Every row gives one point. Each copy is the shape, with its points in the same order, turned, moved and blurred by noise. Some copies are also mirrored. Which?

Shape:
[73 11]
[82 -28]
[18 14]
[51 -32]
[-14 12]
[-6 24]
[9 15]
Copy 1:
[72 19]
[89 -10]
[20 14]
[59 -23]
[-5 9]
[1 24]
[12 20]
Copy 1 is: only turned
Copy 2, 7 rows:
[79 5]
[86 -32]
[25 3]
[59 -39]
[-4 2]
[-1 14]
[19 5]
Copy 2 is: only turned
Copy 3:
[70 -15]
[61 -50]
[27 13]
[26 -43]
[-2 26]
[4 30]
[17 15]
Copy 3 is: only turned

Shape:
[-1 -10 20 2]
[37 -67 -52 3]
[7 -22 21 -28]
[-18 0 35 27]
[86 67 -18 58]
[-32 33 18 22]
[-64 -24 25 -30]
[4 32 4 -44]
Copy 1, 8 rows:
[28 -3 20 1]
[27 -47 -33 62]
[10 -35 24 -5]
[55 15 27 -22]
[14 65 47 99]
[27 46 16 -26]
[23 -26 -2 -64]
[-36 12 26 -6]
Copy 1 is: mirrored
Copy 2, 8 rows:
[2 -5 36 -8]
[-4 77 -2 22]
[10 18 34 -36]
[-10 -29 41 3]
[69 -53 -31 74]
[-29 -54 16 -19]
[-67 3 26 -69]
[18 -20 -3 -57]
Copy 2 is: mirrored

Shape, 13 rows:
[-2 75 28 -67 3 30 -9 -33]
[-1 -23 -17 25 70 -29 -17 10]
[16 55 15 12 10 55 69 -15]
[-3 26 -16 55 21 -27 41 -34]
[-14 26 25 -54 -21 63 24 -56]
[-49 58 66 -22 -10 67 15 -62]
[-12 -14 -20 35 -4 -46 21 14]
[30 4 20 25 9 -43 57 -29]
[-20 -48 -35 -39 58 -27 12 27]
[28 -28 -37 28 16 -8 -10 -19]
[-20 -20 -57 37 30 -43 15 -2]
[-11 -13 -56 -4 55 -39 21 -35]
[-4 17 -52 56 0 -44 22 6]
Copy 1 (13 x 8):
[20 -39 -42 -64 -27 2 -30 -81]
[22 -34 -22 11 61 -15 -26 44]
[48 -32 -64 9 -19 47 34 -51]
[42 -33 -41 65 8 -31 5 -13]
[-18 -18 -25 -19 -26 38 -7 -93]
[-6 -83 -13 -11 -42 49 -16 -103]
[11 -14 -21 41 -8 -34 -2 41]
[55 -1 1 40 1 -24 26 -19]
[-29 -8 -23 -28 59 -28 13 43]
[12 14 -31 40 36 -3 -39 15]
[-6 -23 -45 50 37 -45 -3 36]
[-2 -12 -43 22 69 -52 4 -2]
[25 -17 -58 63 -4 -47 -10 33]
Copy 1 is: mirrored
Copy 2, 13 rows:
[9 104 33 -46 42 -16 -17 7]
[30 -37 -15 31 64 2 14 1]
[44 106 23 24 11 35 48 -1]
[29 34 -9 63 15 -26 51 -26]
[-10 94 36 -46 -7 23 5 -23]
[-24 110 81 -2 10 18 -16 -31]
[17 -14 -11 43 -3 -28 43 23]
[57 19 20 21 4 -32 68 -20]
[-11 -39 -19 -23 58 14 50 29]
[40 -11 -45 14 3 3 9 -15]
[1 -22 -46 49 25 -17 48 2]
[-4 -4 -45 7 52 -15 55 -26]
[22 13 -44 67 5 -36 43 17]
Copy 2 is: only turned
Copy 3 (13 x 8):
[8 70 46 -78 30 42 18 16]
[28 -13 -8 24 24 -9 -32 -37]
[27 96 2 20 -2 70 19 27]
[44 36 2 51 28 4 51 -28]
[-17 58 42 -44 -2 105 11 -5]
[-23 70 65 -31 49 96 36 17]
[16 -22 4 42 -28 -10 46 1]
[51 23 46 38 -33 3 37 -36]
[-22 7 -12 1 -29 -20 -54 -36]
[57 -18 -16 13 -11 32 7 -42]
[0 -10 -24 38 -6 -10 16 -52]
[12 25 -18 6 10 -15 0 -74]
[39 6 -30 44 5 -18 47 -13]
Copy 3 is: mirrored
Copy 4 (13 x 8):
[77 36 67 18 -37 27 69 -34]
[-7 -36 16 33 44 -26 -3 -17]
[38 49 34 32 46 83 60 15]
[-2 46 13 9 77 18 12 -31]
[58 13 64 -20 -16 86 63 -32]
[46 39 100 15 -15 99 30 -47]
[-32 25 0 -17 38 -9 -3 -2]
[13 40 45 -27 82 4 19 2]
[-31 -60 12 -1 18 -25 57 -2]
[24 -21 -20 -11 46 6 -5 -19]
[-38 -3 -22 2 52 -12 13 -32]
[-7 -20 -3 0 61 -16 50 -56]
[-23 46 -28 5 53 -6 2 -18]
Copy 4 is: mirrored

Shape, 17 rows:
[-51 66 10 -15 -7 41 26 -34 -63 -44 -18]
[37 -26 -34 48 18 47 -16 -35 -33 -86 -30]
[-61 20 -33 -23 -28 3 9 34 -50 -13 17]
[-44 -3 -32 4 12 14 31 -30 -59 -38 15]
[13 -16 -28 27 19 8 28 5 -3 -27 -61]
[25 -69 6 10 35 11 -28 7 -12 -68 -53]
[40 -54 3 22 -70 -53 23 -38 11 38 11]
[3 -9 -5 -2 -2 5 55 -31 63 55 34]
[-51 14 -7 -37 21 57 -21 -38 -53 -30 35]
[59 8 35 9 -33 -10 32 25 41 18 37]
[-66 -43 26 -7 4 38 26 -31 -10 -80 3]
[62 -25 -6 -69 -67 -23 47 0 41 25 9]
[52 -68 32 15 -22 -27 11 8 35 44 20]
[37 11 3 -4 -23 -88 5 -25 65 17 16]
[35 -10 -3 -11 -19 -12 0 -44 87 77 0]
[53 -39 -6 -4 47 -31 33 -11 -46 -40 -17]
[31 -14 46 -13 -22 -16 19 -19 18 55 -22]
Copy 1, 17 rows:
[2 5 -57 59 80 -43 27 86 -25 -45 43]
[30 -51 1 15 36 -27 -84 45 12 -57 9]
[11 -22 -12 26 20 -48 69 85 -4 15 55]
[7 -53 -21 23 63 -22 32 49 -18 -12 22]
[2 -10 8 33 17 -3 -28 69 28 -15 -27]
[-4 -23 44 -34 28 -32 -51 71 40 -50 -21]
[-41 5 23 38 -41 -66 8 -40 -19 14 -32]
[-24 47 -4 19 -15 33 30 -17 -42 28 -8]
[-9 -15 -30 -14 71 -23 21 59 -36 -22 87]
[25 79 21 11 -29 -47 4 11 -41 20 -19]
[1 -12 14 -6 59 -6 43 46 -13 -99 18]
[-38 34 0 4 -90 -43 17 37 -66 13 -26]
[-27 46 65 -7 -30 -41 -3 -14 -16 25 -29]
[-15 55 -44 -12 -50 -55 16 -17 14 24 -44]
[-60 69 -10 12 -49 8 -9 -22 -2 32 0]
[-2 -34 6 -25 44 -43 -32 58 -21 6 -62]
[-63 64 17 26 -4 -43 3 23 -24 16 -23]
Copy 1 is: only turned
Copy 2, 17 rows:
[-31 60 -81 -37 5 -35 -44 -28 -39 -6 -14]
[26 6 -46 33 -37 14 -24 13 -63 -80 -69]
[-53 -4 -53 -22 -15 -22 20 -25 -44 13 43]
[-3 22 -64 -2 12 -15 17 -45 -66 -14 -12]
[-12 -24 -10 49 -3 -12 -32 -3 -28 -22 -41]
[-4 -43 0 9 7 -2 -9 24 -28 -97 -57]
[89 -52 17 14 -38 -73 32 -19 13 13 -7]
[50 1 -15 36 13 0 31 -30 58 50 0]
[-8 35 -92 -56 17 21 24 -3 -32 -12 -10]
[34 19 45 12 -44 -25 21 -5 56 2 16]
[-14 4 -86 -2 31 -30 19 -45 0 -87 -19]
[29 -51 26 -22 -63 -21 19 -54 68 34 -22]
[60 -39 47 19 -9 -38 57 15 41 -6 -9]
[82 -44 38 1 -11 -11 -29 -31 32 13 46]
[82 -43 -1 19 -4 2 -2 14 79 55 -1]
[22 -5 43 -6 10 -1 0 -31 -55 -39 -61]
[41 -22 23 -5 8 -52 2 13 44 27 -24]
Copy 2 is: mirrored
Copy 3:
[-26 36 -50 -61 -33 -22 -39 43 -39 -49 -32]
[47 -25 3 -53 -27 93 -44 -7 -19 -65 -71]
[-3 -20 -61 -6 -21 -17 -20 1 -76 -13 34]
[-3 -16 -55 -23 -10 -6 -56 -18 -37 -55 -22]
[32 -45 9 -21 15 28 -18 32 -2 -24 -31]
[6 -80 -7 -39 -5 85 -27 -1 3 6 -59]
[18 -49 69 50 -40 -26 -39 -52 9 19 -15]
[11 18 17 46 28 -29 -17 -22 50 -14 13]
[-19 36 -85 -59 -30 12 -58 -24 -31 -14 4]
[-24 8 67 52 -15 14 19 -13 -5 9 20]
[-27 -2 -79 5 -28 27 -35 1 -4 -22 -79]
[-15 -44 52 47 -54 -18 10 2 52 -1 41]
[-3 -47 59 40 -4 7 4 -57 21 44 -3]
[-3 -23 76 73 -7 7 -78 20 19 28 31]
[55 12 56 38 2 -18 -21 -18 73 50 20]
[-37 -76 31 -28 22 42 -50 -6 -6 -54 -23]
[-23 -11 56 1 2 -31 -15 -11 28 44 -5]
Copy 3 is: only turned
